Each row of a before or after table is a point. One or more steps were done to the points. Then noise was added and the rows were shuffled. The steps act on how far a point lies along the listed directions, d1 being the first. What was done? A step turns or swaps two directions, mirrors them in a line or flattens them onto one, adds a multiple of one to another, or multiplies one. Angles are multiples of 10 degrees, from the lower direction toward the higher: turns from -170 to 170, lines from 10 to 170 but not 90. Use the fewest steps. Two steps may share a direction if one is a turn and the other turns, adds or multiplies; they go together, in the order done. Otherwise the lowest direction goes first.
In the rows, zero is written as 128.

Directions:
(1): [136  84 148]
(2): [ 80 117 123]
(3): [119 147 173]
Before, 8 rows:
[[136  75 183]
 [127 119 145]
 [152 118 130]
 [109 123 141]
 [118 166 142]
 [153 112 159]
 [167 107 147]
 [ 87 107 104]]
After:
[[100 139 132]
 [116  86 145]
 [126 164  87]
 [125 140 156]
 [ 38  87 159]
 [ 92  90 157]
 [102 119 139]
 [135 105 132]]
Steps: add 1 times d3 to d1; turn d1 and d2 by 70 degrees

Directions:
(1): [150 115 103 173  97 131 142 173]
(2): [ 81 169 134 138 114 107  99 158]
Before, 13 rows:
[[ 78 193 131 116 131  92  92 154]
 [143 108  95 140 109 129 145 166]
 [ 82 176 135 156 101 110 102 203]
 [157 114 113 175 104 128 153 176]
 [129 121 146  87 165 134 126  75]
 [109 138 152  74 164 120 107  85]
 [120 121 143 116 151 133 109  96]
 [161 102 154  83 153 143 155  72]
 [127 113 107 161  96 121 150 168]
 [ 92 177 125 127 104  98  94 154]
 [104 174 121  86 140 109 116  97]
 [146 149 136 108 148 116 123 111]
 [153 115 114 169  96 140 132 153]]
After (13 x 8):
[[ 97 136 117 152  98 110 132 169]
 [163  95 131 102 157 149 145  83]
 [ 61 191 159 114 129 111  88 164]
 [145 106 139  77 166 136 129  78]
 [ 86 182 146  82 155  97  98 111]
 [ 88 177 138  97 126  99  90 116]
 [136 107 134 123 149 141 123  96]
 [124 144 121 171  99 113 131 188]
 [129 154 121  78 149 120 132  78]
 [191  83 134 115 132 153 172 100]
 [119 129 100 140 104 121 129 177]
 [127 139 123 166  93 126 114 164]
 [157 136 132 113 144 122 134 111]]
Steps: turn d1 and d2 by 40 degrees

Directions:
(1): [146 144 143 105  95 183 132 167 134 145 126  69 109 142]
(2): [127 127  50 104 120 127 144 170 146 139 113 154 148 155]
(3): [ 96  89 146 114 125 190 102 136 109 102 143 168 151 144]
Before:
[[116 121 182 113  84 180 106 133 106 134 136  82 101 131]
 [136 128  95  94  85 140 148 179 138 151  95  93 130 147]
 [111 114 147 128 130 155  96 115 122 110 146 124 138 122]
 [142 136 103 135 108 146 134 166 153 147 117 112 136 149]
 [116  97 124 128 153 126 112  99 121 108 130 171 151 130]
 [111 107 199 143 133 171  98 106  97 125 171 145 138 135]
 [137 157  56 134 137  32 157 135 158 153 118 151 122 122]
 [121 126  86 112 106 143 148 153 135 128 143 145 159 136]
 [117  90 171 120  99 176 110 135 127 109 153 146 132 133]
 [137 120 144 108 100 201 110 184 135 145 115  85 121 140]
 [104  67 180 138 125 202  79 124 108  92 152 166 161 123]
 [102 101  85 125 158 112  88 136 138 111 153 193 162 129]
 [146 150  14 113 111  56 156 165 157 157 105 126 138 154]
 [ 95 117 122 145 151 152 109 116 145 114 130 179 151 130]]
After:
[[113  88 180 138 115 144 107 108 124 102 157 159 133 120]
 [149 163  57  96  97 113 157 194 164 169 114 102 111 150]
 [102  89 123 156 164  94 101 105 120 111 121 197 157 110]
 [105  99  75 120 127  82 138 132 126 122 101 179 160 132]
 [116 120 155 134 131 147  98 109 124 111 146 118 131 117]
 [135 116 150 106 118 184 115 136 127 125 129 102 128 142]
 [135 136  10  96 100 101 149 190 153 153 108 132 147 172]
 [113 118  94 114 111 148 141 145 129 121 147 157 163 135]
 [123 117  93 150 132 111 128 137 146 130 120 166 155 141]
 [113  79 208 149 124 196  80 110 105  98 155 139 145 111]
 [120 118 209 149 133 155 103  96  99 130 169 130 127 124]
 [ 96 103 162 153 133  86 104  70 100 112 135 161 124 104]
 [111 130 149 130 126 198 110 142 147 125 131 125 130 138]
 [122 119 125  94 114 198  87 185 140 131 154 112 134 146]]
Steps: multiply d1 by -1; turn d2 and d3 by 20 degrees

Directions:
(1): [101 118 141 136  97 125 103 122 122 169 164 146  95 110 176 102 132 113
  76 138 189 132  85 145]
(2): [128 188 113 101 125  84 137 107 131  85 125  86 110 121 116 138  79  98
 130 139 164  77 103 140]
(3): [ 95 125 106 133  86 101 137 136 205 109 112 127 144 127 139 123 140 140
 109  69 112 125  93  76]
Before:
[[101  50 162 156  95 175 107 156 133 207 153 178 117 128 184  98 168 152
   86 117 151 183 112 124]
 [110 156 144 127 123 105 120 109 138 101 136  98  98 116 116 134 114 120
  127 130 146 103 113 134]
 [115 180  96 121 105  73 153 135 175  63 101  86 132 140 127 151 106 108
  146  93 129  97 109 101]
 [103 135 114 118 105  99 123 131 153 112 127 118 116 122 127 119 114 120
  112 113 146  99  98 121]
 [125  81 137 144 121 147 118 136 135 169 132 154 140 135 134 115 167 153
  125 120 107 158 129 123]
 [134 132 124 129 123 125 141 128 137 109 101 133 142 142 123 128 121 148
  132 114 103 140 149 112]
 [129 147 121 123 135 106 126 120 132 102 111 123 140 147 101 134 123 135
  140 118 128 135 138 128]
 [128 157 116 111 151 115 142 125 113 107 113 107 128 137 103 163 110 123
  154 140 120  97 149 139]]
After:
[[ 84  92 152 139  72 135 105 138 145 188 164 152  90 114 199  94 133 124
   61 121 204 144  67 133]
 [ 96  94 108 136  98 117 131 153 195 116 105 140 151 134 121 120 154 154
  122  69  86 131 115  77]
 [142 146 124 114 169 133 141 127  91 118 114 114 132 141  97 165 117 127
  165 154 109 109 171 150]
 [121 111 149 146 137 140 124 129 144 115 119 123 130 131 104 137 153 152
  149 112  86 142 151 112]
 [ 96 133  82 144  83  84 166 163 248  61  72 110 178 153 124 150 154 151
  150  23  56 133 116  34]
 [119 154 115 121 103  99 141 120 156  96 105 119 131 134 133 125 104 135
  115 106 129 118 120 108]
 [125 147 119 124 131 103 127 120 138 100 110 122 142 147 102 134 123 135
  138 113 126 135 134 124]
 [108 130 126 124  96 103 114 115 144 149 146 125 108 118 149 110 126 119
   98 129 170 114  79 137]]
Steps: mirror d1 and d2 in the line at 150 degrees; multiply d3 by 2.5

Directions:
(1): [144 168  99  89 142 141 199 116 128 101  86 141 132 146 132 136  74 152
 148 148 164 110 147 147 174 164 127 112 123 105 105 117 132  93  63 131
 138 170 114 127 138  96  97 135 109  98 126  94 153 147 131 175 169  90
  93 132 138 138 104 175  70  99 117 105]
(2): [116 140 100 139 147 137 109 141  93  85 130 115  90 145 125 125 131 200
 111 130 146 103 157 126 181 125 107 132 113 183 160 100  59 151  92 135
 112 144 138 119 130 121 132 103 111 158  95 158 100 130 162 126  91 139
  77  76 124 159 189  93 110 135 133 180]
(3): [134  99  63 109 104 137  75  97 183 125 134  89 157 142 179 181 143 117
 147  71 165 153 151 153 137  98 123 106 113 120 116  64 100 128  92 110
 133  74 161  95 156 120 165 147  95 105 128 117 125 149 100 102 154 126
 106 138 125 121 119 137 148 114 170 130]
(4): [ 96 103 126 163 110 165 155 112  83 116  94 119 124 123 140 146 171 112
  96 138 152 106  86 171 106 123  63 122 130 124 183 101 119  53 158 129
 135  98  63 132 122 114 117 205 133 152 146 101 133 117 138 128 113 133
  68 151 130 104 149 122 134 115 117 117]
(5): [172 131 125 135 176  66 149 138 108 123 126 126 131 112 100 159 127 133
 134 166 167 123 152 130 129 147  69 111 197 130 103  94 117 160 141  98
  81  97 137 119  93 140 131 149 178 125  58 130 151 152 147 152 158 129
 129 127 132 100 125 106 187 149 163  81]
Before (10 x 64):
[[123 158 139  93 134 161 180 165  92  83 105 154 109 153 123  84  57 197
  129 144 124 116 155 148 195 146 160 129  87 153 127 165 107 111  75 169
  138 216 135 142 153 112  84 102  86 132 140 133 130 112 151 131 127 105
   93  98 135 176 142 149  39 100  95 154]
 [136 122  79 132 102 135  57 116 147 118 132  87 125 144 182 176 166 120
  128  78 141 127 134 164 134 104 103 121 109 125 153  62  69 115 110 123
  124  80 134  80 137 142 165 154 108 145 136 132 142 124 115  85 118 128
   98 127 131 128 152 104 164 134 169 148]
 [113 115 101 148 131 134  88 123 140 118 154 113  96 122 153 147 164 132
  102 114 144 131 128 138 137  88 106 114 130 150 148  89  78 133 141 104
   96  90 158 117 131 119 168 140 126 158 114 156 105 128 143  99 100 166
  116 127 135 127 167  86 179 145 143 143]
 [169  93 105 134 154  81 108 131 131 128 129  96 136 119 157 164 135 109
  118 117 140 140 149 161 126 109  84 119 147 136 123  81 103 157 123  88
  118  87 143 116 121 132 159 154 130 117  95 117 146 131 144 112 134 138
  132 131 123 100 115 119 162 150 180 113]
 [127 159 173 130 159 130 175 159  87 119 100 166  94 127  69  71  80 200
  131 188  91 111 117  76 138 147 125 159 118 151 144 186 140 152 133 145
  128 197 114 146  91 126  92  93 133 146 123 143 136 103 165 159  97 128
  122 115 129 165 149 136  78 143  87 155]
 [145 194 133  89 161 151 164 150 112 100 124 155 105 160  98  81  51 183
  149 148 123 114 171  99 188 162 174 133 125 134 104 149 112 164  54 154
  137 213 155 142 131 104  87  57  95 113 125 140 138 153 126 162 136  99
  140  82 120 184 125 148  54 131 110 154]
 [136 117 147 153 137 103 116 148 108 128 156 134 141 123  98 122 156 136
  117 143 115 142 131 121 113 110  94 118 142 147 129 131 109 139 158 119
   92  98 116 123 108 131 140 142 147 146 105 140 110 123 142 113 122 133
  126 120 130 112 147 100 171 152 136 124]
 [109  90 148 139 108 111  92 114 156 174 157 128 155  82 148 137 163  81
  136 123  63 149 115 104  58  99 146 142 138 114 124 141 147 148 177 114
  127  99 143 125 114 154 151 130 141 141 153 143 138 121 123  99 131 154
  175 136 122  98 114 120 165 163 151 114]
 [107 117 136 148 110 133 131 124 116 140 116 131 129 122 114 124 143  84
  114 136 132 138 101 142 100  97 103 119 130 122 146 118 127 100 162 151
  136 111  93 125 120 144 129 163 126 124 132 125 145 135 120 146 117 142
  105 182 126 102 124 145 139 143 120 119]
 [128 203 165 126 153 154 152 171  98 116 128 152  71 158  95  47  75 192
  129 168  67 100 158  82 173 166 202 168  76 143 138 193 114 146  60 173
  124 248 129 144 138 125  64  32 100 158 140 151  97 105 137 181  72 122
  166  85 134 221 154 141  17 105  55 186]]
After:
[[116 115 104 144 135 128  85 128 145 123 162 115  96 124 154 144 156 131
  105 117 143 135 132 133 138  90 112 119 131 152 144  90  81 141 137 104
   97  96 166 116 130 121 171 135 125 153 112 156 106 130 145 101 102 165
  120 124 138 130 163  87 181 149 147 141]
 [108  93 145 141 104 114  93 112 151 176 153 129 155  86 152 135 169  81
  134 121  65 152 114 107  59 100 143 139 141 115 127 136 147 145 183 114
  126  98 137 124 113 153 150 132 142 142 156 143 137 119 122  96 128 156
  172 134 123  99 116 117 167 161 149 108]
 [130 184 129 103 152 169 174 143  91  94 107 148 104 156 105  87  63 175
  134 155 132 103 148 114 179 158 147 128 123 135 131 136 110 136  66 151
  140 202 127 140 128 100  86  92  96 123 133 132 141 150 129 162 128  98
  112  92 121 175 135 148  54 126 106 147]
 [120 153 174 133 158 135 183 159  85 119  98 168  93 127  72  72  84 200
  128 192  91 110 113  82 136 147 114 160 118 149 150 184 136 141 134 146
  126 196 102 146  88 124  94  99 135 147 128 139 138 105 163 159  91 129
  113 116 128 160 155 138  76 141  83 157]
 [118 156 139  98 132 165 184 165  86  79  99 153 109 155 126  90  63 198
  127 145 123 111 148 154 192 146 154 127  88 152 133 162 108 101  77 165
  140 216 127 142 152 109  83 115  85 136 139 126 129 112 156 131 129 108
   83 101 134 170 146 151  38  97  93 153]
 [118 119 136 140 111 124 123 129 129 140 123 133 130 125 108 117 133  90
  122 133 125 146 111 134 104 101 119 123 132 121 133 125 128 121 149 150
  138 115 113 124 119 153 132 146 124 118 130 130 147 139 117 147 123 139
  119 175 128 110 121 148 138 145 122 114]
 [112 194 161 139 146 168 162 163  80 108 117 146  69 157 103  50  91 188
  116 172  73  93 142 100 162 162 177 167  73 143 164 183 114 114  75 174
  126 244 105 146 133 115  60  58  98 171 147 140 101 103 140 181  65 126
  143  91 136 210 163 138  23 105  50 185]
 [170  90 104 134 159  76 104 136 133 125 132  89 129 119 161 159 133 108
  123 115 139 138 150 158 124 108  87 119 147 136 121  80 104 161 121  89
  118  88 145 118 118 135 161 150 130 117  95 118 148 131 143 113 134 140
  136 132 125 101 110 116 163 148 183 112]
 [141 125  78 126 103 130  53 117 158 121 138  92 126 143 178 173 157 123
  135  76 138 130 142 159 139 104 111 119 109 124 141  68  71 128 101 119
  125  84 143  77 138 142 165 139 109 139 130 136 144 128 116  82 123 129
  111 124 128 130 149 108 160 135 168 150]
 [137 116 149 152 140 103 112 145 112 123 157 133 143 122  99 119 153 138
  119 143 112 142 131 123 113 112 100 121 141 151 126 134 108 138 157 123
   91  97 119 120 106 133 142 134 151 143 103 143 109 128 137 115 119 133
  129 121 131 115 149  99 171 151 131 127]]
Steps: multiply d4 by 0.4
